Each row is a point. The last column is the point's height on a tilted bowl or saddle (a function of degree 2), plus a little noise. Count its main directions that bend up, bend down and stay straight.

Points:
[[ 0.5 -4.9 -3.2]
 [-8.5 -1.3 -6.4]
 [-6.9  4.2 -5.8]
 [ 0.7 -0.9 -1.3]
 [ 1.5  4.0 -2.6]
 [ 4.7 -4.1 -4.5]
 [ 2.6  0.7 -1.7]
 [ 1.1  1.7 -1.4]
 [ 1.1  3.2 -2.0]
 [-1.1  3.0 -1.9]
 [ 2.0 -2.8 -2.2]]
Directions: 0 up, 2 down, 0 straight

Points:
[[-4.9  2.9  1.4 -3.1]
 [-2.9 -3.7 -2.6 -1.4]
 [ 1.9 -0.6 -2.2 -2.3]
 [ 2.8  2.3 -7.1 -5.9]
 [-5.2  2.9  2.0 -3.3]
 [ 3.0  4.1  0.4 -4.5]
 [ 3.7 -1.2  2.2 -3.0]
 [ 1.1 -4.9 -0.3 -1.5]
 [ 0.6  4.3  1.7 -3.9]
 [-4.9 -3.2  1.6 -1.6]
 [-6.4 -7.1 -1.9 -2.7]
 [ 1.1 -1.2 -5.0 -3.0]
 [-4.8  5.5 -3.2 -4.7]
 [-1.8  3.2 -4.3 -3.5]
 [ 3.3  3.2 -1.3 -4.2]]
Directions: 0 up, 3 down, 0 straight

Points:
[[-1.1  4.4 -3.3 -0.8  2.0]
 [ 3.6 -6.3  2.1 -1.3  2.1]
 [ 2.7 -0.5  1.3 -4.1 -1.6]
 [ 6.3 -2.5  6.9  6.1 -7.7]
 [ 2.0 -3.1 -5.2 -1.6  3.0]
 [ 0.0  1.5 -1.8  1.0  0.2]
 [-0.8 -4.0  0.8 -0.4  1.4]
 [ 1.2  1.2 -2.4 -1.1  0.1]
 [-8.0  1.4 -2.0 -0.2  2.7]
 [-1.7 -5.4 -2.2 -6.7  3.0]
 [-0.5 -3.0 -1.0 -1.4  1.5]
 [ 2.8  2.9  1.7  3.2 -3.6]
 [ 0.1  3.0  3.8 -1.9 -3.7]
 [ 0.4 -1.3  4.5  1.9 -2.7]
 [ 1.9  8.0 -1.1  0.8  1.6]
 [ 4.5 -3.8 -1.0 -7.6  3.0]
 [ 4.1 -1.3  0.7  0.9 -2.5]
 [-4.2 -0.1  0.5  2.6  1.8]
 [ 1.2  6.5 -5.3 -2.5  3.4]
 [-0.4 -2.7 -3.4  2.8  2.7]
 [-4.0 -3.9 -6.9  7.4  9.4]
 [ 2.1 -0.9  5.0 -5.0 -4.2]
 [ 1.0 -2.9  0.2  5.4  0.0]]
Directions: 2 up, 1 down, 1 straight

Points, 43 rows:
[[  3.3  -6.4   7.4   0.3   1.1  -7.3  -2.1]
 [  1.4   0.9  -1.2  -0.3   5.7   5.9  -0.1]
 [  0.5   2.7  -1.5  -1.0  -2.1  -4.7   0.1]
 [  3.2  -4.0  -2.8  -0.7   2.2  -0.1   1.1]
 [ -9.2  -1.6  -4.2   1.1   3.9  -4.9  -8.1]
 [  5.7  -4.2   0.2   2.4  -0.7  -9.7  -1.1]
 [ -0.9  -2.2  -0.7  -1.8  -0.1  -1.8  -0.9]
 [  2.9  -0.7  -0.2  -0.1  -1.7   4.5  -1.7]
 [  4.8  -1.4   3.0   1.9  -4.7  -8.7  -4.3]
 [  1.4  -6.0  -1.0  -1.6   2.8   2.0   1.3]
 [ -0.4   1.4   0.9   0.5  -3.3   0.9  -0.9]
 [  3.8   0.7  -0.9  -3.3   8.5  -1.8   1.8]
 [ -1.1   2.4  -3.5  -1.9  -1.5   0.6   0.4]
 [  1.6  -2.7   0.2   0.2  -1.2  -5.6  -2.0]
 [ -4.0  -2.8  -5.1  -0.7   6.1  -2.9  -2.0]
 [  3.0   1.7   2.0  -0.9  -3.3  -0.3   0.0]
 [ -4.8  -5.1  -8.3  -5.7   1.9   1.1  -4.1]
 [ -1.2  -0.2   1.4  10.7   2.7  -0.9  -5.6]
 [  2.4   0.6   2.5   1.2  -8.2   5.5  -5.7]
 [ -1.8  -0.9   3.2   1.3  -2.6   4.8  -2.5]
 [ -3.8   6.3   0.6  -1.9  -2.9  -5.3   2.1]
 [ -0.7  -2.5   1.8   2.8   1.7   5.8  -0.5]
 [ -2.6   2.6  -5.7  -0.3   2.2   3.4  -0.7]
 [ -5.5   0.6  -3.1  -8.0  -2.0  -3.7  -2.2]
 [  0.5  -4.5  -0.1  -0.3  -1.4   2.5  -1.7]
 [  1.6   4.4  -3.1   3.4   3.0  -1.3  -1.2]
 [  1.4   4.2  -1.6  -3.0  -1.9  -1.9   2.6]
 [ -1.2   1.6 -10.4  -0.7  -3.7  -3.8  -4.7]
 [ -4.9   1.5  -3.7   2.3   1.2  -1.2  -2.9]
 [  0.7   0.3  -0.8   4.1  -2.0   0.2  -2.2]
 [ -0.9  -1.6  -2.0   2.7   2.5   2.1  -0.3]
 [  4.3  -3.6   0.3  -3.3  -2.3   1.7  -2.6]
 [ -5.0   1.0   4.0  -4.7   1.5   0.7  -0.5]
 [ -0.9   1.2  -3.4  -0.4   2.2  -3.5  -0.5]
 [  0.0  -2.4   0.7  -1.1  -4.9   0.1  -4.0]
 [ -4.3   3.9  -0.7   1.5  -0.8  -3.8  -1.7]
 [  0.4   2.9   4.1   3.1  -0.8  -0.5  -0.8]
 [-11.9   3.6   1.8   7.3   6.5  -2.3 -12.9]
 [ -3.6  -0.2  -1.9   2.0  -4.6  -1.3  -4.3]
 [  2.1   4.8   4.3   1.6  -1.7   0.7   0.9]
 [  1.9  -1.1  -5.7   0.6  -6.4   4.6  -6.0]
 [ -0.9  -5.4  -1.1  -2.4  -1.6  -0.4  -3.0]
 [  0.6  -0.4  -7.8  -2.8  -2.4   1.3  -2.7]]
Directions: 1 up, 4 down, 1 straight

Points (61 x 9):
[[-0.1 -1.0  1.5  5.6 -6.0  2.9  3.3  2.4 -2.1]
 [ 5.3  3.1  0.8 -2.8 -1.3 -4.6 -2.0  3.2 -6.4]
 [ 2.1  3.1  2.2  1.9 -0.8  3.3 -0.6 -1.8 -1.0]
 [-0.2  3.8  4.6 -0.7  5.5  2.7  1.8  0.8 -0.9]
 [-6.4  0.5  5.6 -0.1  5.1  2.5  1.5  2.7 -1.1]
 [ 0.8  4.0 -5.4 -0.8  3.3 -7.4 -0.2  0.9 -6.1]
 [-2.4 -1.3  0.1  1.5  0.5 -1.1 -4.0  3.4 -0.5]
 [-1.3 -4.3  1.4 -2.5  2.0  0.5 -4.5 -3.8  0.9]
 [-1.5 -4.4  6.4 -3.5  4.3  1.6 -1.3 -2.4 -0.1]
 [-0.5  3.1  3.1  1.3 -3.8 -1.2 -1.0  3.8 -3.8]
 [-3.0 -3.8 -4.7 -2.3  3.5 -0.8  1.0  0.3  0.4]
 [-8.8 -0.2  2.3  0.9 -0.8 -3.6  2.5  6.4 -1.9]
 [-2.6 -0.7  1.9  0.5 -0.1  1.7  0.3  1.4  0.9]
 [ 0.9  0.9 -5.0 -2.8  2.4 -3.6  2.4  6.7 -3.7]
 [-2.8 -2.5 -0.6 -2.2  4.3  0.6 -7.4  5.0 -2.9]
 [-4.8 -1.3 -1.2  2.5  2.3  7.0  1.2 -4.0  0.9]
 [-8.2 -3.9  1.1  3.6  0.4  2.9 -1.7  1.8  1.4]
 [-7.3 -0.8 -3.6  2.7 -5.1 -4.4 -1.4  4.0 -0.8]
 [ 1.3 -3.0  1.2  8.8 -6.5 -1.3 -0.9 -9.8 -8.0]
 [-1.1  6.1  3.2  1.6  0.2  0.2  1.3  3.0 -3.4]
 [ 1.1  2.1  5.3  0.6 -3.7  0.4 -1.8  2.6 -4.1]
 [-4.1 -3.0  4.5 -3.5  4.0  1.0  4.4 -1.0 -0.3]
 [ 0.0  3.5  2.3  7.4 -4.9  1.4  0.0 -1.2 -4.5]
 [-2.8 -2.5  9.7 -2.3  3.2  2.4  1.8 -3.6 -1.7]
 [ 9.1 -2.6 -1.7  1.8 -0.4 -1.5  3.9 -3.2 -4.4]
 [ 1.6  2.8 -8.8  0.6 -2.1 -1.4  2.2 -2.3 -4.4]
 [ 7.5  7.2 -1.2 -1.3  0.1 -2.8  5.7 -3.6 -8.0]
 [ 2.5  0.4 -1.3 -0.8  6.3  3.2 -1.2 -3.2  1.0]
 [ 1.5 -3.3 -2.8 -0.8 -4.3 -4.9 -1.5 -1.0 -2.3]
 [ 3.2  2.5  3.2 -2.8 -4.2 -0.3 -4.2 -1.3 -4.4]
 [ 0.7 -2.2 -4.1 -2.4  1.6  2.9  0.3 -2.8  1.1]
 [ 5.4  9.2  2.6 -3.1 -2.0  3.6 -3.0 -0.7 -7.0]
 [-0.5  1.4 -2.3  3.5 -7.1  2.1 -2.2 -5.3 -2.5]
 [-1.1 -0.5  0.3 -0.1 -1.7  3.0 -0.8 -1.8  1.0]
 [-0.8  0.6  6.3 -2.3  4.8 -7.5  1.2  0.3 -6.0]
 [ 0.5  2.2 -4.0 -1.5  4.2  4.3  1.2 -0.8  0.0]
 [ 1.0 -2.2  2.4  2.0 -1.8  1.7  4.0 -0.1 -0.5]
 [ 0.2  1.0  2.6 -1.7 -4.4  0.4  3.7  4.4 -3.3]
 [-2.3  2.0 -0.7 -5.5 -1.8 -3.2 -6.0 -3.1 -2.8]
 [ 0.6 -1.8  2.5  5.4  2.0  1.8 -4.9 -3.2 -1.5]
 [ 0.7 -2.9  2.2 -8.7  5.3 -2.8  0.3  2.7 -3.5]
 [ 2.5 -0.1  1.1 -1.4 -0.3 -3.6  7.4 -3.5 -4.4]
 [ 2.3  0.9 -2.4  1.1  2.1  3.7  3.4  1.8  0.4]
 [ 6.6 -0.2  3.7 -3.3 -2.6  0.4  3.0 -5.3 -3.1]
 [ 4.5 -2.5 -3.6 -0.6  0.6 -0.3 -0.6 -3.3 -0.3]
 [ 2.6 -4.9 -6.9  0.1  5.5 -1.7 -2.6  3.3 -1.7]
 [ 3.4 -2.6 -6.0 -2.2 -5.0  0.8  5.2  1.7 -4.7]
 [-4.7 -4.8 -1.7 -1.0  3.7  5.5  7.8  0.8 -0.3]
 [ 0.6  0.1 -0.2  3.0  7.0 -6.1 -1.2 -8.6 -4.9]
 [ 0.6 -4.7 -1.3 -0.8  2.6  4.2 -1.5 -2.8  1.7]
 [-2.6 -1.0 -1.4 -5.3  0.1  0.9 -0.2 -1.3  0.4]
 [ 3.8  3.0 -1.9  3.9 -0.2 -2.5 -1.5 -4.1 -3.6]
 [ 1.7 -4.3  3.5  1.0  2.7 -0.1  0.7  2.3  0.4]
 [ 0.9 -5.6 -4.8  1.6 -2.9 -1.4  2.9 -4.2 -1.7]
 [-2.2 -1.5 -1.5 -3.0 -3.0  0.3 -2.7  5.6 -1.6]
 [-6.4 -3.4 -5.3 -2.6  2.9  1.5  4.2 -0.5 -0.2]
 [-0.2  5.6 -1.6  6.6 -2.5  0.4 -3.1 -1.7 -4.8]
 [ 1.9  3.3  4.8  1.5  5.4  4.7 -2.1  3.1 -1.1]
 [ 2.6 -4.9  2.3  8.5  3.3 -1.2  3.7 -7.5 -5.6]
 [ 4.4 -1.9 -1.9  1.4  1.3  5.9  7.5 -7.1 -2.7]
 [-8.0  6.5  4.2 -1.8  0.0 -6.0  1.3  0.2 -8.6]]
Directions: 0 up, 6 down, 2 straight

Points:
[[-1.2 -2.2  0.2  0.3 -1.8 -2.9  5.7 -0.5 -0.5]
 [-2.7  3.7 -6.7 -1.9 -1.3 -3.2  0.8 -1.6 -4.2]
 [-2.6  1.1 -6.7 -1.7 -3.5  0.3  1.7 -4.2 -3.8]
 [ 4.9 -4.6 -1.9  3.6  6.0  3.0 -5.5 -6.3  2.8]
 [-0.2 -2.7  0.0  3.9 -4.4 -2.0  1.1 -5.4 -1.3]
 [ 5.2  1.4 -0.5  5.0  1.0 -0.4 -1.9 -0.8 -2.4]
 [-5.0 -4.9 -0.7  1.3 -6.7  0.9  1.0 -0.8  5.5]
 [ 4.0  1.1  3.3  1.1 -3.3 -3.7  3.1  2.1 -4.5]
 [-1.2  7.0 -3.6 -6.0  4.6 -0.4  0.8  5.9 -4.8]
 [-0.8  0.4 -3.4  1.9  0.0  0.1  2.5 -4.6 -3.0]
 [-3.9  4.9  4.7 -1.7  0.7  2.0 -3.9 -3.4  7.5]
 [ 5.4  4.0 -5.2 -2.9  3.0 -8.6  2.5 -1.5 -8.0]
 [-1.4  0.2  2.3  2.3  0.8 -2.1 -0.4 -2.2  1.4]
 [-1.5  3.2  1.0 -3.7 -1.3  4.2 -1.4  3.4 -1.0]
 [ 2.0  5.2 -1.5  3.0 -5.8  2.8 -0.6 -1.9 -4.0]
 [-2.2  3.4  0.1  3.2  5.1  2.5 -0.5  4.5 -0.2]
 [-1.5 -2.4 -2.6 -4.6 -0.4  0.5  3.3  1.4  0.8]
 [-2.8  0.3 -0.9 -0.4 -0.6  6.4 -3.7 -5.3  2.0]
 [ 6.0  3.7 -4.1 -5.5 -4.6  0.3 -0.4 -2.9 -3.4]
 [-2.0 -0.2 -4.9  2.1 -1.3  1.3  6.2 -1.2 -3.2]
 [ 3.1  0.5  4.4 -1.7  2.1  0.0  2.6 -3.5 -0.2]
 [ 8.8 -6.5  1.8 -0.2 -3.3  2.7 -5.0 -5.5  9.2]
 [-2.3 -2.2 -8.9 -3.4  6.7 -2.0 -2.2 -2.0 -2.0]
 [-1.4  1.1  6.7 -1.8  3.5 -0.3 -1.7  5.3 -0.2]
 [ 0.3 -3.8  3.2 -2.5 -1.9 -2.8  5.6 -0.6 -0.5]
 [ 4.4  2.3 -3.4  0.7  8.7  0.8 -0.4 -1.2  3.3]
 [ 2.7  3.4  4.6  6.1  0.3  5.0 -2.2  3.3 -2.0]
 [ 2.6  5.0  0.5  2.7  4.3 -3.0 -6.2  1.7  0.7]
 [ 5.2 -3.1  1.3  1.9  5.5 -0.3  1.5  0.6 -0.7]
 [-3.5 -2.9 -0.5 -1.4  0.1 -3.2 -7.7 -6.4  4.1]
 [ 4.8  3.2 -4.0  2.7  0.6 -4.0  2.0  1.2 -5.4]
 [-3.3 -3.0 -4.0 -2.0  4.3 -2.9  0.7 -2.7 -0.9]
 [ 1.4 -7.3  1.5 -5.7  2.0  3.1  2.5 -1.5  3.2]
 [-3.0 -7.0  2.6  6.4  3.3  1.0 -4.4 -0.1 -2.1]
 [ 6.9  3.7 -3.3 -3.9  2.9  0.9 -4.5 -3.7  4.0]
 [ 6.2 -3.4  2.1 -2.3  3.4  2.1 -4.8  3.2  4.1]
 [ 5.8 -1.1 -1.1  3.9  1.3 -7.0 -0.6 -1.5 -6.0]
 [-2.4  0.6 -4.9  5.5 -0.9  4.5 -2.0 -5.8 -5.8]
 [-2.5 -6.7  5.8 -8.3  5.2  0.6 -3.8  5.4  0.8]
 [-1.1  7.4  0.7  0.4  5.9 -1.4  4.4  2.3  1.3]
 [-0.7  0.6  0.6  0.3 -0.2 -1.6  0.3  0.7  0.2]
 [-3.1  0.5  2.6  6.8 -0.2 -1.3 -1.7  1.6  0.7]
 [ 3.0 -1.9 -1.3  3.9  2.3  0.1 -3.9 -0.7 -0.8]
 [ 9.7  1.6 -2.9 -2.2  2.6  1.4  0.5  5.6 -1.4]
 [-0.6  3.5 -1.0  4.1 -2.9 -2.7 -4.4  1.2 -1.9]
 [ 0.3 -2.0 -5.3 -1.3  1.4  1.4 -1.4 -7.3 -1.3]
 [ 0.3  1.9  0.8 -3.0 -2.3  7.5 -3.1 -2.2  3.1]
 [-3.6 -1.8 -3.5  4.5  0.7  1.8 -1.5 -3.3 -2.8]
 [ 5.8  1.4 -1.1  6.3 -3.4  3.7 -3.5  5.8 -7.9]
 [ 3.0 -3.2  6.8  0.9  4.9  3.1  0.8  5.5 -2.6]
 [-2.4 -1.5 -1.6 -1.2  3.2 -5.5  0.1  2.5 -0.3]
 [-0.5  8.9  2.5 -3.4 -0.8  4.9 -7.8  1.7  2.8]
 [-2.5  0.2 -2.3 -2.2 -4.3  1.4 -3.5 -1.3  2.2]
 [-3.6 -7.8  2.9  3.2 -0.3 -3.2  1.9 -0.2  2.0]
 [ 1.2 -2.1  0.6 -3.8  0.9 -1.8 -0.2  2.6  0.5]
 [ 6.6  3.4  0.5 -1.5  6.0  7.2  2.0 -0.8  2.0]
 [-4.0 -1.8 -4.0 -1.7 -3.8 -1.6 -5.2  0.8  1.7]
 [-4.5 -1.8 -2.8  3.2  5.8  2.2 -2.3 -1.8 -1.7]
 [-0.4  3.5 -3.8  2.6 -1.1  3.4 -7.6  2.9 -4.0]
 [ 2.9 -0.2  3.9 -3.1  0.6 -0.7  8.4  4.3 -6.1]
 [-2.3  2.5  0.0 -2.9  0.5  3.4  0.6 -1.8  0.2]
 [-5.2  3.8  0.3 -5.6 -3.6  3.6  3.5  3.3 -2.1]
 [-1.1 -0.8  0.1  1.7 -0.5  3.2 -1.0  1.3 -0.1]
 [ 2.6  0.0 -0.7 -2.6  2.3 -2.5  6.9  2.2 -3.3]
 [-2.2 -5.5 -0.2  3.5 -0.6  0.7 -0.7  1.1  0.5]
 [-1.9 -4.1 -0.2 -1.7 -4.6  3.4 -7.1  1.4  6.4]]
Directions: 3 up, 5 down, 0 straight
